Every row gives one point. The ring and each string are closed loops that go straight from each point to the next, and from the last back to the first. Before rounding, they use only three directions, however many columns there are. How many times does the string pass through the ring? Passing back the other way cancels.
In the rows, 128 means zero.

Ring (6 x 3)
[[180 126 149]
 [149 169 119]
 [ 94 159 118]
 [ 82 107 150]
 [132  63 165]
 [169  79 162]]
String (15 x 3)
[[120 130 153]
 [116 121 113]
 [ 75 142  98]
 [ 51 169 117]
 [ 72 170 131]
 [101 157 145]
 [125 129 146]
 [124 128 109]
 [113 166  72]
 [113 179  76]
 [118 157  73]
 [101 194  86]
 [ 92 193 116]
 [ 79 189 121]
 [104 150 152]]
Times through: 2

Ring (7 x 9)
[[180 158 117 144 161 121  95 133 135]
 [158 199 113 146 153 120 110 117 137]
 [ 91 200 121 132 133 121 139 106 134]
 [ 49 167 127 122 122 121 154 107 129]
 [ 49 121 119 124 122 120 155 114 123]
 [107  98 112 134 140 120 129 129 124]
 [148 109 116 137 152 121 109 137 128]]
String (23 x 9)
[[126 145 124 132 146 121 118 128 131]
 [171 127 161 115 165 125  81 158 137]
 [222 141 120 146 175 122  74 147 136]
 [198 159  83 165 163 118  99 122 132]
 [160 163  76 165 150 118 121 109 129]
 [140 148 135 127 151 122 107 135 134]
 [156 142 152 119 159 124  93 147 136]
 [204 140 140 132 172 123  74 153 137]
 [181 132 151 122 166 124  81 154 136]
 [140 137 140 124 152 123 105 140 133]
 [176 113 158 117 166 124  80 161 135]
 [199  99 126 138 170 122  80 154 131]
 [165 121  90 155 154 119 111 126 127]
 [140 134  92 151 146 119 123 119 127]
 [117 132 142 120 146 123 115 137 131]
 [133 104 143 120 151 123 105 147 130]
 [151  76 134 126 156 123  98 153 127]
 [153  99  90 152 151 119 115 128 124]
 [157  92 106 143 154 120 107 138 125]
 [154  90 142 122 158 123  95 154 129]
 [137 111 159 112 154 124  98 153 133]
 [131 138 119 135 147 121 117 128 130]
 [133 150  93 151 144 119 127 114 128]]
Times through: 2
String (15 x 9)
[[ 44 190  99 139 116 119 169  88 128]
 [ 58 193  87 147 119 118 167  86 127]
 [ 77 178  95 144 126 119 154  97 128]
 [ 84 162 118 131 132 120 141 112 129]
 [ 62 153 149 110 129 123 140 123 131]
 [ 44 141 166  97 126 124 141 129 131]
 [ 76 142 134 120 132 122 138 122 129]
 [ 96 151  96 145 133 119 143 107 126]
 [ 67 143  77 151 122 117 164  94 121]
 [ 23 119 108 127 113 119 171 104 120]
 [  7 112 142 105 112 122 166 117 123]
 [ 26 122 169  92 121 124 147 131 128]
 [ 71 139 157 106 133 124 132 132 131]
 [ 83 155 117 131 132 120 141 113 129]
 [ 74 168 102 139 126 119 152 101 128]]
Times through: 1

Ring (6 x 14)
[[176 150 134 170 144 134 201 121  97 113 119 162  87 123]
 [155 151 150 138 146 121 180 133 113 116 108 151 110 124]
 [113 122 166  90 133  91  92 146 149 121 130 126 159 158]
 [107 104 152  95 121  88  60 144 158 118 160 121 169 174]
 [128 105 126 133 117 104  83 132 144 110 178 133 146 170]
 [171 126 115 181 128 131 161 116 106 109 158 158  96 145]]
String (27 x 14)
[[103 109 199  69 137  78  71 148 145 136 113 122 165 174]
 [129 116 180 106 138  96 108 136 126 131 119 136 136 164]
 [140 127 152 127 135 109 131 133 125 119 131 142 128 149]
 [139 148 134 126 137 115 152 140 135 107 129 140 133 127]
 [145 164 132 127 144 122 179 142 132 104 115 143 127 110]
 [165 161 153 145 152 127 206 131 103 117  94 157  97 114]
 [181 139 173 164 152 127 201 115  77 132  93 167  73 137]
 [170 138 156 159 145 125 184 121  94 123 111 160  89 137]
 [153 133 143 145 137 118 154 128 115 116 131 149 113 142]
 [152 159 122 142 140 126 180 137 128 102 126 147 120 114]
 [161 176 122 147 148 134 213 137 119 101 109 152 108  97]
 [157 171 129 141 148 130 203 137 121 104 109 150 112 103]
 [146 157 130 132 141 121 171 139 131 105 123 144 126 117]
 [145 128 149 135 135 112 137 131 121 118 133 144 122 148]
 [142 124 172 123 140 105 134 131 115 128 115 144 121 154]
 [131 115 192 104 141  94 112 135 119 136 109 139 131 166]
 [133 116 165 118 134 101 111 134 127 125 131 138 133 162]
 [133 140 131 122 133 111 133 141 142 107 140 136 141 135]
 [108 139 141  88 132  97 103 154 164 107 138 122 170 139]
 [ 89 107 172  64 126  76  45 154 169 122 143 112 187 175]
 [ 91  71 199  68 120  65   7 143 154 141 151 115 179 213]
 [108  82 184  92 122  78  40 137 143 135 151 124 160 200]
 [127 113 153 117 128  99  97 135 137 120 146 134 143 165]
 [123 114 153 111 128  97  92 138 141 119 146 131 148 164]
 [102  82 191  81 123  74  33 140 147 137 146 121 167 201]
 [ 97  96 186  73 127  75  44 147 155 132 139 118 174 186]
 [ 99 122 170  71 132  83  75 154 162 121 130 118 176 159]]
Times through: 2

Ring (10 x 14)
[[ 53 123  79 105 159  80 136 121 121 169 106 156 115  66]
 [ 72 129  92  94 156  99 133 133 121 168 111 148 122  78]
 [110 131 115  86 146 129 131 142 126 160 123 133 131 106]
 [157 128 140  80 133 163 131 142 135 145 144 111 135 149]
 [194 123 162  90 121 183 133 140 143 133 153  98 139 175]
 [199 119 175 119 117 171 133 144 142 136 132 110 145 158]
 [182 118 175 144 119 147 134 148 137 145 106 128 148 126]
 [127 117 146 161 133 101 136 140 128 160  79 155 140  76]
 [ 89 116 115 150 144  81 138 127 125 165  84 161 127  63]
 [ 56 118  83 122 156  72 138 116 122 168  99 160 114  62]]
String (26 x 14)
[[157 114 164 166 124 119 136 141 133 151  86 145 144  97]
 [155 114 139 115 128 141 138 122 140 140 135 118 127 141]
 [137 119 130 109 135 134 136 128 135 147 128 125 128 126]
 [210 114 166  97 114 187 137 125 151 123 164  90 133 195]
 [235 120 186  91 109 209 133 140 151 121 166  82 144 207]
 [217 127 184  95 115 196 129 156 142 134 144  97 152 177]
 [154 126 149 109 131 147 131 147 132 150 120 126 141 124]
 [151 120 127  82 133 156 136 122 140 138 156 107 123 159]
 [180 124 138  58 127 188 133 127 145 129 179  87 127 193]
 [198 134 170  73 123 196 126 162 137 140 148  98 151 170]
 [169 129 158 100 129 162 129 155 133 148 125 119 146 136]
 [144 123 136 105 134 141 134 136 134 148 127 124 133 128]
 [176 117 134  72 126 177 137 114 148 126 177  90 121 191]
 [236 119 186  90 108 210 133 140 151 120 168  81 144 209]
 [225 122 202 132 109 183 131 160 142 136 120 110 158 158]
 [199 122 197 156 115 154 131 165 134 148  90 132 161 118]
 [187 117 191 171 116 138 133 158 134 150  81 140 157 106]
 [155 113 157 155 125 122 137 135 135 148  97 139 139 107]
 [128 115 127 124 135 119 138 122 135 149 118 133 126 114]
 [114 120 137 151 138  98 135 142 125 164  80 157 138  70]
 [ 88 120 138 187 143  64 134 152 116 179  39 186 145  20]
 [ 72 114 115 178 147  56 138 130 120 174  56 181 129  29]
 [101 112 104 122 142 101 141 107 134 150 122 138 114 105]
 [122 118 120 112 138 121 137 123 133 150 124 131 124 115]
 [108 120 143 172 138  84 134 149 121 170  58 171 144  47]
 [125 119 166 200 131  83 134 160 120 172  37 179 155  36]]
Times through: 0
String (28 x 14)
[[121 128 130 108 141 126 131 146 126 160 109 138 137  99]
 [130 121 116  85 139 141 135 122 136 144 147 116 121 140]
 [144 128 122  64 138 161 132 132 136 143 158 106 126 155]
 [152 134 137  67 137 167 128 150 132 149 145 111 138 146]
 [140 136 147  97 138 146 126 165 124 161 109 133 149 106]
 [129 130 133 101 140 135 130 148 127 158 115 133 138 108]
 [124 124 115  85 141 137 134 126 133 149 140 121 123 130]
 [109 124  98  70 146 134 135 118 133 148 152 118 115 134]
 [ 61 134  85  82 161  98 130 139 117 173 110 151 124  71]
 [ 45 135  93 116 163  72 129 152 109 186  72 175 133  28]
 [ 28 128  72 113 167  60 134 131 112 182  84 173 118  33]
 [  7 124  59 125 171  39 136 121 111 185  76 183 112  16]
 [ 44 123  92 145 159  55 135 134 114 181  65 181 125  24]
 [ 99 119 111 121 144 102 136 125 128 159 108 145 124  90]
 [101 114 102 112 143 106 139 110 133 151 126 135 114 108]
 [110 114 107 111 141 112 139 111 135 149 129 132 116 116]
 [ 96 112 108 138 142  90 140 113 131 156 104 149 118  86]
 [ 79 114 124 185 144  57 138 135 120 174  50 183 134  27]
 [ 82 120 133 188 144  59 135 150 115 180  38 188 143  16]
 [101 120 124 143 142  93 135 136 124 164  85 157 132  69]
 [100 123 128 144 143  93 134 144 122 168  79 161 137  62]
 [116 118 113 106 140 121 137 119 134 150 129 130 121 118]
 [ 85 115  87 100 149 102 140 104 132 152 133 135 108 108]
 [ 36 119  60 102 163  68 139 104 123 167 114 156 103  67]
 [ 38 122  57  86 164  78 138 105 123 166 125 149 102  77]
 [ 26 136  78 108 169  63 129 148 106 190  73 179 128  20]
 [ 58 138  95  97 162  91 128 153 111 181  89 162 133  49]
 [ 99 135 123 105 149 114 128 158 118 171  94 151 141  73]]
Times through: 4
